Each row is a point. Each copy is the shape, with its points in the same order, stretched, turned, moved and blurred by noise. Is it also mirrored, or only turned?
(in the rows, 128 means zero)

Shape (9 x 3):
[[ 49 144  85]
 [ 61 152  96]
 [165  82 139]
 [143 140  86]
 [170 141  81]
 [161 159 154]
 [153 139  81]
 [157 125  98]
 [134 133 151]]
Copy 1, 9 rows:
[[ 92 144 159]
 [ 98 152 143]
 [174  78 109]
 [116 111 102]
 [120  99  80]
 [166 139  87]
 [119 102  92]
 [135 103  97]
 [157 126 113]]
Copy 1 is: only turned
Copy 2 (9 x 3):
[[117  64  59]
 [131  65  64]
 [ 94 168 170]
 [131 159  80]
 [140 192  80]
 [190 149 146]
 [135 177  77]
 [123 175 101]
 [154 122 150]]
Copy 2 is: mirrored
Copy 3, 9 rows:
[[130  54 201]
 [149  71 193]
 [ 81 197 123]
 [120 111 114]
 [118 124  83]
 [181 181 112]
 [114 110  99]
 [106 139 104]
 [149 169 142]]
Copy 3 is: mirrored
Copy 4 (9 x 3):
[[ 84 203 135]
 [ 78 190 140]
 [176 108 110]
 [ 94 131  80]
 [ 92 113  57]
 [100 100 147]
 [ 93 124  69]
 [114 120  81]
 [125 124 153]]
Copy 4 is: mirrored

Shape (10 x 6):
[[ 83 108 144 151 104 187]
 [163 152 154 105  96 124]
 [122 155 112  85 152 104]
 [109 121  69 166 138  53]
 [102 174 144 106 124  86]
 [118  83 120 141  65 159]
 [118 107 194 149  74 175]
 [120  96 129 158 172  94]
 [128 151  87 179 175  92]
 [130 152  74 146 144  71]]
Copy 1, 10 rows:
[[100 147 195 110  72 191]
 [126 180 125 142 116  94]
 [ 73 148  85 111 152 126]
 [ 78  89 123 147 186 111]
 [ 69 181 117 124 189 117]
 [100 131 187 126  47 134]
 [127 180 219 111  79 138]
 [129  91 141  90 180 119]
 [110  90  99 150 187 142]
 [ 91 106  91 151 185 107]]
Copy 1 is: only turned
Copy 2 (10 x 6):
[[ 73 146  71 142 160  88]
 [133  79 153 132  71 100]
 [161 145 160 136 116 104]
 [194 102 128 136 186 124]
 [159 111 163 177 114  87]
 [112 105  68 110 136  71]
 [ 57  83 103 141 123  85]
 [112 111 161 114 191 147]
 [157 121 137 143 174 171]
 [195 111 137 142 145 135]]
Copy 2 is: only turned
Copy 3, 10 rows:
[[126  85 110  86 156 191]
 [107 155 168 142  97 173]
 [ 80 134 141  73  79 122]
 [ 78  83 127 133 133  57]
 [ 54 148 161  95  83 156]
 [138  72 152 123 165 165]
 [122 125 141 131 179 228]
 [ 92 134  99 103 175  89]
 [ 83 105  79 139 113  73]
 [ 84 104 122 131  87  76]]
Copy 3 is: only turned

Shape (14 x 9):
[[137 131 125 131 108  90 111 155 127]
 [143 113 131 154 123 162  99 122 142]
 [179 114 115 127 148 123 125 205 158]
 [129 129 115 156  95 130  95 126 133]
 [115 132 112 137 145 155 121 115 158]
 [129 112 249 118 119  99  99 132 159]
 [137 127 137 150 135 159 121 157  76]
 [171 161 123 123 108 117 133 135 164]
 [118 111 137 147 136 147 137 136  94]
 [147 147 116 151 109 132  98 117 124]
 [196 109 110  90  98 145 116 122 164]
 [114 134 139  93 121 142 110 119 152]
 [140 121 116 157 209 128 107 128  34]
 [118  99 151 158 108 134 136 121 153]]
Copy 1:
[[118  94 149 130 120  98 151 144 110]
 [129 138 128 128 126 143 134 180 159]
 [ 67 137 105  93 115  72 150 140  83]
 [145 111 148 138 120 133 130 180 137]
 [107 152 144 140 131 142 106 141 144]
 [ 80  87 178 130 100 103 223 153 200]
 [124  95  92 110  98 181 156 146 134]
 [112 139 135 153 105  71 144 135 120]
 [116  94 108 121 115 168 135 136 149]
 [149 128 136 148 122 129 141 163 133]
 [157 162 138 113 114  56 117 147 153]
 [132 134 177 128 110 126 122 126 162]
 [140 115  75 102 171 190 158  99 117]
 [ 93 100 136 142 119 128 133 172 167]]
Copy 1 is: only turned
Copy 2 (14 x 9):
[[154 163  92 151 146 119 101 148 152]
 [137  96 131 152 113 151 158 143 146]
 [153 157  78 126 113 128 154 204 143]
 [135 132 112 166 148 151 127 141 151]
 [107  89 121 129 149 123 171 152 114]
 [138  77 125 122  78  72  92 105 220]
 [174 127 159 116 106 173 122 159 128]
 [118 161  72 115 134 125 136 129 157]
 [153 119 169 131 107 131 132 148 117]
 [149 139 105 147 147 157 133 124 151]
 [133 133  74 156  78 146 133 117 132]
 [109  81 102 122 131 126 117 125 124]
 [245 132 155 123 131 136 145 143 102]
 [112 111 155 158 107  99 148 140 149]]
Copy 2 is: only turned
Copy 3 (14 x 9):
[[146  90 128 118 114 139 130 133 155]
 [116 134 105  91 120 148 135  82  95]
 [179 140  87  85 104 178 132 160 148]
 [105  96 114 104 129 138 143 103 126]
 [131 168 114 100 133 157 150 109 127]
 [181  84 170 129  89 139  49  45 111]
 [142 133 106  99 149 118 127 145  82]
 [159 107  89 156  90 164 135 112 152]
 [133 141 127 110 145 147 138 133  86]
 [124 103 103 113 116 122 147  98 112]
 [123 116  94 138  36 169 131 120 137]
 [140 146 138 132  97 139 110 117 154]
 [160 149 140  60 144  71 180 145  51]
 [120 121 128 118 130 192 128  85 100]]
Copy 3 is: only turned

Shape:
[[ 89 113 157  51 142  72  97 140  83 166 133]
 [165 179 126 128 117  72 108 174 152 135 128]
 [145 129  95 122 116 136 134 141 106 150 188]
 [ 93 110 190 130  93 109 174  77  91  91 182]
 [225 113 106 137 142  90  80 131 114  87 137]
 [181 151 181 133 134 192 135 144 117  96 197]
 [139 183  93 136 104 124  71 129 145 194 108]
 [145 136 104 106 107 102 121 106 167 105  76]
 [112 122 103 154  80 153 162 122 108 115  87]
 [ 80 145  90 157 151 123 133 166 150 142 121]
 [116 152 117  46 161 128 156 104  88 176 170]
 [150  78 109  84 134 149  76  88 143 114 123]
 [121 120  87 160 173 116 184 101 125 177 108]
 [ 98 187  97 147 185 106 111 140 118 159 164]
 [ 97 110  94 105 117  90 102 146  62 120 107]
 [102 154 163 107  97 177 159  56 131 134 139]]
Copy 1 (16 x 11):
[[ 64 113 206  88 109 194  73 126 156 188 147]
 [110 138 135 134 135 114 131 234 155 165  95]
 [136 110  88  82  98 127  88 137 146 167 161]
 [197 137 203 113  98 118 116  80 195 123 199]
 [125 158 118  85 153 101  40 212 140 103  75]
 [215 141 117 141 113 112  75 150  91 149 179]
 [ 39 184  87  99 127 133 158 173 128 190  80]
 [ 78 122 146 123 117 149 164 169 141  86  79]
 [ 91 112 125 111 132  94 173 119 132  94 173]
 [111  80 112 124 148 109 156 118 123 196  91]
 [109  88 136  36  38 173 112  90 121 177 170]
 [ 86 142 122 100 121 195  69 102 112 104  88]
 [112  79 121  13 139 107 193 113 130 162 110]
 [131 118 115  80 114  88 122 125 120 237  72]
 [ 58 106 158  82 134 119  76 126 154 132 135]
 [147 151 149 116  64 155 175  69 123 125 178]]
Copy 1 is: mirrored
Copy 2, 16 rows:
[[116  55 161 134 192 131 170 100  97 152 181]
 [173 122 129 128  86 110  98 126 153 174 187]
 [135 147 153 139  77 116 180 138 121 175 129]
 [ 61  78 188 149  91 163 121 188  88 149  86]
 [179 138 125 189  59  98 113 128  58 158 163]
 [144  92 128 196  54 154 166 216 128 145 109]
 [154 124  93 152 110 104 102  61 175 145 158]
 [126 138 124 147 111 145  68 103 130  86 183]
 [106 156 128 102 106 157  87 140 101 131 110]
 [153 167 166  86 158 110 116 143 155 147 115]
 [133 101 168 154 116 195 216  94 149 132 161]
 [131 130 121 202 134 107 137 105  78  80 167]
 [165 142 199  87 106 150 120 105 118  98  88]
 [169 149 181 139 142 134 143 110 170 179 109]
 [115 134 138 109 170 132 138  99  66 186 143]
 [ 82  89 133 173  98 194 119 137 167  88 106]]
Copy 2 is: only turned

Shape, 18 rows:
[[117 140 138  99  73  76 179  96 120 112 132  99]
 [171 144 127 111 158 124 156  79 128 181 183  96]
 [150 113 121 137 164 146 185 101  84 103 187  70]
 [157  74  83 185 178  77 104 125 162 183 152  62]
 [155 151 123 113 114 149 190  58 189  72 167  94]
 [124 124 138  94 146 134 194 170 113  71 109 122]
 [202 124 130 158  85 152 193 140 112 186 109 143]
 [137 139 187 145  82 166 169 106 187  89 157  93]
 [157 135 110 149  76  84 132  65  87 133  79 142]
 [ 94 122 117 162 136 163  98 112 176 106 161 161]
 [121  70 179  92  63  89  99 169  85  83 121  87]
 [205  87 162 184 124  95 120 160 142  74 168 113]
 [142  63 167 179 125 135 157  80 140  72 104 146]
 [153 105  86 126 172 170 114  79 183 141 105 107]
 [129 145 113  92 163 143  95 129 108 136 120  84]
 [129 161 161 141 147 136 121 150  97 181 135 149]
 [149  64 109 107 135 159 127  60 101 103 107  58]
 [173  54 135 153 112 121 146 162 190 116 116 159]]
Copy 1:
[[136 179 148 151 101 129 184 132  90 165 169 127]
 [129 154 133 134 136 125 101 135 120 223 107  67]
 [162 181 128 151 102 145  90 129 176 163 147 103]
 [ 67 124 102 213 144 138  76 160 161 139 119  72]
 [173 142 191 173 115  60 133  75 112 188 155  71]
 [187 181 164 147 100 133 150 153 141  95 123 166]
 [163  94 152 132 153 201 139 158 135 122 130 111]
 [142 119 207 138  78  87 125 101 110 145 175  94]
 [165 134  71 155 134 181 168 100  60 140 135 149]
 [111 129 122 128 136  82 105  78 133 103 140 121]
 [126 136  96 130  21 160 174 156 132 128 141 214]
 [117  82 144 194 106 143  72 126 145 144 147 186]
 [178 101 111 166 113 125 102 135  97  91 184 153]
 [164 117 104 163 132  98 108 109 123 125  76  66]
 [143 177  98 125  85 138 128 111 132 145  55 115]
 [119 159 118  92 129 171 104 140 105 131  93 136]
 [192 138  61 157  61 140 134 122 143 137 112 100]
 [132  64 152 177 141 116 118 167 143  90 144 157]]
Copy 1 is: only turned
Copy 2 (18 x 12):
[[176 107 142  92 137 156 119 126 190  84 119  81]
 [127 140  48  78 105 141 100 110 134 111 134 110]
 [125 141  65  83 129 130 144 152  98  87  79 101]
 [127 137   7 137 112  25 153  85 144 154 156  56]
 [167 115  88  68 188 158  89 210 143  77 129 123]
 [169 154 133 160 135 167 156 157 112  56 140 144]
 [133 159  77 138  36 173  95 194 182 123 115 118]
 [192 152 157  66 152 141  90 227 127 129 115 112]
 [127 104 122 153 143 181  98  95 230 121  72 115]
 [120 137 146 160 187 120 101 179  98 139 167 119]
 [214 121 210 123 111  87 129  81 119 115  70 117]
 [176 189  87 146 124  84  85 147 114 107  71  72]
 [185 131 122 169 171 168 107 181 125 162  65  88]
 [132 103  60 146 168 117 125 143 128 144 160 180]
 [120 133 124 122 147 115 149  69 121 103 138 195]
 [111 187 138 148  98 165 117 102 129 131 142 135]
 [160  72  99 103 158 116 144 117 119 141  59 169]
 [197 141  90 196  99 107  96 189 120 135 153  88]]
Copy 2 is: only turned
